Rows are points. To make a cloud, some directions were put in groups of two or more. Within a group, all points are equally far from the middle, so they leave a hole (a ring in 2 directions, a hollow ball in 3). The other directions are filled evenly. Then the cloud was stretched, turned, moved and blurred a little. How many holes are there, and how many directions does each take, smallest first?

Cloud, 14 rows:
[[-14.5  11.5]
 [ -5.9  15.2]
 [-13.5  -1.7]
 [  7.1  14.1]
 [  6.2 -16.3]
 [  7.8  10.3]
 [ -7.9  12.8]
 [  4.7   0.7]
 [-21.9   9.0]
 [ -8.3 -29.9]
 [ -3.3 -28.0]
 [ -3.4 -25.1]
 [-13.0   8.2]
 [-14.6 -17.4]]
Holes: 0

Cloud (21 x 3):
[[-15.6 -20.2   1.9]
 [ 24.4   8.1  -0.5]
 [ 19.1 -25.8  -5.4]
 [-13.9  20.6  21.6]
 [  5.2  -1.0  -4.9]
 [  2.9 -20.4 -21.2]
 [ -1.0 -19.1 -25.9]
 [-20.5 -14.7  -6.4]
 [  5.8  -2.9  16.9]
 [  9.8 -16.7  10.6]
 [  4.6   8.7 -16.2]
 [-20.2   6.6  -5.3]
 [ 11.3  14.4  -7.4]
 [ 12.6  -9.4   9.2]
 [  7.5   6.9 -16.5]
 [-23.9 -24.7  10.4]
 [ -2.6  -1.2   2.9]
 [ 15.3  17.2 -12.5]
 [  0.3   9.3  -1.6]
 [-18.2  20.5   7.4]
 [ 15.0 -16.4   8.9]]
Holes: 0

Cloud (31 x 4):
[[ 13.5   3.6   8.4 -17.7]
 [ -2.7 -10.4 -16.1  33.4]
 [-11.4   4.7  23.4   5.3]
 [  2.2   2.9  22.1  18.3]
 [ -1.1   1.3 -15.4  26.7]
 [-15.3   8.4  18.4   5.0]
 [ -5.8 -16.7   2.6  14.3]
 [ -9.2  10.8  -9.6   1.8]
 [ -4.4  -8.1  24.2  -7.3]
 [ -5.8  -4.3  20.9 -18.2]
 [-23.0  14.0  12.1  -1.7]
 [  9.0   2.5  19.8   2.9]
 [-22.3   3.1   9.7  13.6]
 [  5.9  -7.7   8.4 -18.1]
 [ 20.9  -0.9   7.1  -4.7]
 [ 14.5  26.3   7.7   1.5]
 [-24.9  15.3  -4.8  14.5]
 [-18.8  -9.9  -7.8  13.6]
 [-10.4   5.4  -7.7  26.7]
 [  3.9  -1.2 -20.3 -11.3]
 [-16.6 -10.4  16.9  -4.7]
 [ -4.5  10.3 -16.6  29.1]
 [  9.6  21.1  13.0   0.1]
 [-29.9  10.9  -6.7   7.5]
 [  2.1 -10.1  12.5 -11.8]
 [ 10.3 -17.4 -27.3   1.4]
 [-34.1   9.2 -11.4  -6.0]
 [ -2.3  17.4  -2.2  13.7]
 [-23.8 -10.6  -4.9  -1.3]
 [ 13.4  -4.8  21.0  15.8]
 [ 11.3  15.9   0.9   5.4]]
Holes: 0
